Rows are points. The window is the flat piece filled in between its corners: a triangle in 3 columns, a solid with four corners in 4, and so on. A path goes straight from each point to the next, and from the last back to the first. List the points from which the path goes on through the window.

Window:
[16 -2 -21]
[-49 65 -16]
[20 9 3]
Path:
(1): [-28 81 -50]
(2): [54 -3 -23]
(3): [-2 -11 9]
(4): [5 -22 11]
(5): [53 8 -17]
(6): [31 39 -19]
(7): [4 -4 -2]
(8): [-42 20 8]
(9): [-14 53 -18]
(10): [-44 89 -28]
(11): [-44 36 -4]
(12): [-62 37 23]
Through the window after points: 6, 8, 10, 12

Window:
[-21 12 -61 10]
[15 -17 -7 -10]
[13 13 33 -15]
[2 7 -5 -29]
Path:
(1): [-29 4 -50 0]
(2): [-24 -2 -45 -6]
(3): [10 27 -23 -3]
(4): [33 7 21 -16]
(5): [-19 13 16 -12]
(6): [-10 -41 12 -16]
(7): [15 2 -9 -14]
(8): [18 13 2 -10]
(9): [-25 -2 -13 -39]
(10): [-25 10 -38 7]
(11): [8 9 -95 6]
(12): [-7 16 -53 11]
Through the window after points: 2, 4, 6, 8, 10, 12

Window:
[-49 56 7 66]
[45 43 5 -14]
[-2 -23 34 11]
[-6 -29 -39 -53]
Path:
(1): [-65 81 24 14]
(2): [-10 20 17 -74]
(3): [6 -2 -45 -2]
(4): [26 -53 -45 11]
(5): [12 -16 17 -38]
(6): [-82 -9 6 -19]
(7): [14 -28 -20 -2]
(8): [19 29 3 52]
(9): [-19 21 52 17]
(10): [-18 1 31 -1]
(11): [12 -29 25 19]
(12): [-31 34 -3 76]
Through the window after points: 10, 12

Window:
[6 -7 -8 -18 35 -16]
[3 -23 41 -50 3 -42]
[-4 1 -66 44 -95 38]
[-47 -8 5 -52 -24 -13]
[-1 8 35 36 43 -4]
[23 54 -11 -23 -16 -28]
Path:
(1): [-27 0 -10 -12 4 -36]
(2): [4 32 -41 6 -24 -58]
(3): [-2 21 -4 -3 -18 19]
(4): [-20 -11 -10 -42 -33 9]
(5): [-30 7 -2 2 1 -33]
(6): [-25 -8 -37 5 -6 -46]
(7): [13 -11 29 -14 -8 38]
(8): [-1 -35 22 -43 -10 27]
Through the window after points: 4

Window, 6 rows:
[67 19 50 22 -68 88]
[25 -42 3 5 8 22]
[80 30 14 -13 20 13]
[-34 -25 26 -57 -7 -1]
[9 43 -60 -26 57 -20]
[-30 56 10 -6 22 -64]
Path:
(1): [18 19 -18 -3 -1 -67]
(2): [-16 39 24 -28 26 29]
(3): [18 -3 17 3 12 33]
(4): [43 -12 25 -18 -15 -21]
(5): [-12 17 4 -4 -7 -43]
(6): [-28 48 28 -63 63 1]
(7): [-37 43 10 -41 72 4]
(8): [-1 22 4 -5 -21 -56]
Through the window after points: 1, 5, 7

Window, 8 rows:
[11 -55 43 -86 -3 -3 -66 55]
[26 37 47 40 -9 56 18 -4]
[-39 0 -39 -18 25 21 -4 -1]
[18 71 59 1 46 21 12 21]
[-4 19 -60 -77 25 23 -21 -45]
[38 -5 20 75 8 -35 17 -87]
[37 45 -4 55 -12 -12 6 -13]
[-36 38 39 7 -85 3 78 5]
Path:
(1): [34 32 2 -4 -14 9 45 27]
(2): [20 0 5 22 51 -51 64 54]
(3): [8 26 44 -8 -16 30 -31 -41]
(4): [-26 10 13 -15 -23 15 -33 -6]
(5): [11 18 38 -25 6 23 57 22]
(6): [-4 -9 -13 -40 19 14 38 -21]
(7): [-20 47 -35 -3 5 -4 -59 -20]
(8): [-7 33 52 22 7 1 0 -30]
Through the window after points: 2, 8

Window (8 x 8):
[-6 -25 8 0 -22 20 -4 9]
[95 -43 0 -45 47 -49 1 -11]
[0 -14 29 -8 12 47 13 -37]
[-30 40 4 18 32 -33 9 32]
[3 11 -42 -28 8 33 6 5]
[11 20 -1 32 1 9 -17 -17]
[73 -68 -27 -6 94 -66 -8 0]
[-22 -8 3 -11 -8 -4 -9 -47]
Path:
(1): [-16 17 3 -19 40 18 -5 3]
(2): [17 9 -22 20 -5 -12 3 0]
(3): [-29 -25 -11 3 -17 0 60 -19]
(4): [19 8 12 -2 23 21 -67 -7]
(5): [10 -16 6 -20 23 -3 -41 0]
(6): [27 9 -21 39 34 -27 31 -9]
(7): [10 -23 -21 11 -8 22 47 23]
(8): [2 24 -8 -46 35 29 -39 -41]
(9): [-43 7 38 22 12 17 -46 -17]
(10): [38 -25 -59 -34 -8 4 62 -14]
(11): [19 -24 -29 7 8 -4 38 -10]
(12): [8 -28 32 -18 24 4 -47 -2]
(13): [19 19 -36 -50 30 10 -34 31]
(14): [49 -51 2 8 8 -10 58 -53]
(15): [25 -1 -3 2 27 -29 48 -22]
(16): [1 -4 8 -1 37 6 -28 -2]
Through the window after points: 1, 5, 7, 11, 13
